Each point is reached from the start by the listed moves, each made once or not at all, plus a little noise. Say if it took an odd or an even number of moves. Then give how often each move was made.
In the rows, zero is written as 100.

Moves:
(1): 167 144 87 114
(2): 62 153 126 67
Start: 134 108 104 102
Points:
134 110 105 104 -> even (0, 0)
100 158 134 67 -> odd (0, 1)
195 139 102 117 -> odd (1, 0)

Moves:
(1): 118 87 109 90 107 126 75
(2): 129 142 88 87 88 103 113
(3): 107 108 115 108 115 116 107
(4): 103 86 98 138 89 96 88
(5): 119 73 80 89 130 101 113
(6): 90 100 89 108 93 129 121
Start: 97 91 104 92 107 121 86
Points:
146 106 98 109 91 147 62 -> odd (1, 1, 0, 1, 0, 0)
104 100 122 100 124 135 91 -> odd (0, 0, 1, 0, 0, 0)
125 70 127 128 119 158 54 -> odd (1, 0, 1, 1, 0, 0)
144 107 73 68 128 128 115 -> even (0, 1, 0, 0, 1, 0)
145 129 106 83 108 195 99 -> even (1, 1, 1, 0, 0, 1)
118 134 81 87 88 152 121 -> even (0, 1, 0, 0, 0, 1)

Moves:
(1): 129 84 103 116 108 79 122 93 93 98 125
(2): 110 126 97 123 72 80 121 88 95 119 81
(3): 91 107 144 121 93 106 83 88 88 90 119
(4): 109 109 74 146 123 106 114 136 81 91 115
(5): 92 138 96 83 120 113 87 90 132 130 94
(6): 124 92 91 115 106 156 91 92 137 132 96
(7): 67 84 137 99 98 116 136 85 96 99 113
(8): 92 123 94 88 92 99 101 115 124 75 87
(9): 78 100 86 112 92 84 105 96 121 107 91
Start: 120 105 122 83 120 116 78 128 138 71 124
Points:
141 100 195 158 98 156 133 72 149 107 154 -> odd (1, 1, 1, 0, 0, 1, 1, 0, 0)
107 129 175 147 163 136 120 119 127 78 189 -> odd (1, 0, 1, 1, 1, 0, 1, 0, 0)
85 113 159 166 127 105 140 142 141 30 172 -> even (1, 0, 1, 1, 0, 0, 1, 1, 1)

Moves:
(1): 116 77 112 116 100 93 111 110 91 83 96 110
(2): 109 109 103 90 113 77 104 100 95 107 99 98
(3): 83 90 106 91 102 94 108 103 102 99 101 88
(4): 111 111 121 109 97 88 106 103 116 97 108 108
(5): 103 113 104 119 113 105 120 99 106 111 73 88
(6): 124 88 98 87 100 118 94 112 106 106 95 113
(7): 92 115 76 94 81 89 102 113 99 101 106 90
(8): 98 111 110 101 105 105 100 99 97 98 107 144
(9): 106 101 87 107 127 90 119 97 119 107 120 116
(10): 107 95 97 106 85 89 103 96 105 101 85 118
(11): 96 87 111 108 101 103 100 101 90 118 119 102
(12): 104 107 108 96 82 115 136 79 111 106 95 93
Start: 110 108 107 107 92 93 111 99 96 110 102 119
Points:
158 89 127 112 82 51 195 115 132 134 127 155 -> even (1, 1, 1, 1, 0, 1, 1, 0, 1, 1, 1, 1)
99 110 94 110 74 86 111 115 86 128 129 111 -> even (0, 0, 0, 0, 0, 0, 1, 0, 0, 0, 1, 0)
115 108 94 75 57 109 151 106 114 120 100 103 -> even (0, 0, 1, 0, 0, 1, 1, 0, 0, 0, 0, 1)

Moves:
(1): 101 99 99 126 112 90 107 35 109 62 125 103 74 107 62 112 88 114 124 115
(2): 111 110 127 105 116 85 106 123 87 90 99 92 97 96 97 117 106 105 101 92
(3): 111 116 110 91 106 109 116 77 109 106 98 99 83 87 68 99 94 98 108 100
(4): 93 93 100 114 83 98 103 118 96 104 100 102 90 102 100 110 101 87 84 108
(5): 65 82 101 68 78 130 86 113 94 75 121 123 111 122 92 95 98 124 113 130
(6): 114 130 102 101 98 105 81 107 115 70 71 117 96 108 94 81 81 94 102 108
(7): 116 88 80 84 110 117 86 114 105 89 139 103 106 120 88 93 88 101 90 100
(8): 93 116 90 115 114 59 112 111 65 81 99 102 79 116 91 120 97 92 132 125
(9): 90 120 108 107 84 90 81 115 102 107 117 104 107 108 115 78 94 117 107 75
(10): 78 145 106 77 124 49 135 109 118 75 88 80 108 72 106 135 115 107 110 135
(11): 102 106 98 106 132 111 128 92 113 106 84 90 82 84 93 117 103 84 104 144
(12): 102 99 78 93 86 134 72 99 98 99 108 101 104 115 113 99 92 128 98 86
(13): 84 108 98 91 107 99 91 94 114 132 120 116 117 71 99 90 79 125 76 75
(14): 102 93 91 71 102 85 115 110 118 100 87 82 97 121 111 107 75 104 103 123
(15): 104 100 90 98 110 102 112 89 96 91 93 83 91 82 91 72 71 89 106 102
(16): 105 108 92 108 97 76 120 119 118 91 86 108 100 80 116 112 81 103 114 99
(17): 97 103 89 103 107 88 119 127 94 93 113 97 113 111 109 97 114 121 89 105
(18): 76 57 51 108 112 91 85 120 99 78 102 85 89 148 73 102 119 109 111 109
Start: 117 85 125 110 92 95 89 90 84 63 71 86 87 116 97 91 93 119 71 72
Points:
103 125 120 139 128 64 54 60 119 7 103 102 50 142 5 70 54 183 101 45 -> odd (1, 1, 1, 0, 0, 1, 0, 0, 1, 0, 0, 0, 1, 0, 0, 0, 0, 1)
88 143 69 92 114 27 106 155 100 36 110 96 91 93 111 152 47 164 75 100 -> odd (0, 0, 0, 1, 0, 0, 1, 1, 0, 1, 0, 1, 1, 0, 0, 1, 0, 0)
111 110 121 109 129 115 139 59 111 100 67 75 48 43 48 81 41 103 47 101 -> odd (0, 0, 1, 1, 0, 0, 0, 0, 0, 0, 1, 0, 1, 0, 1, 0, 0, 0)
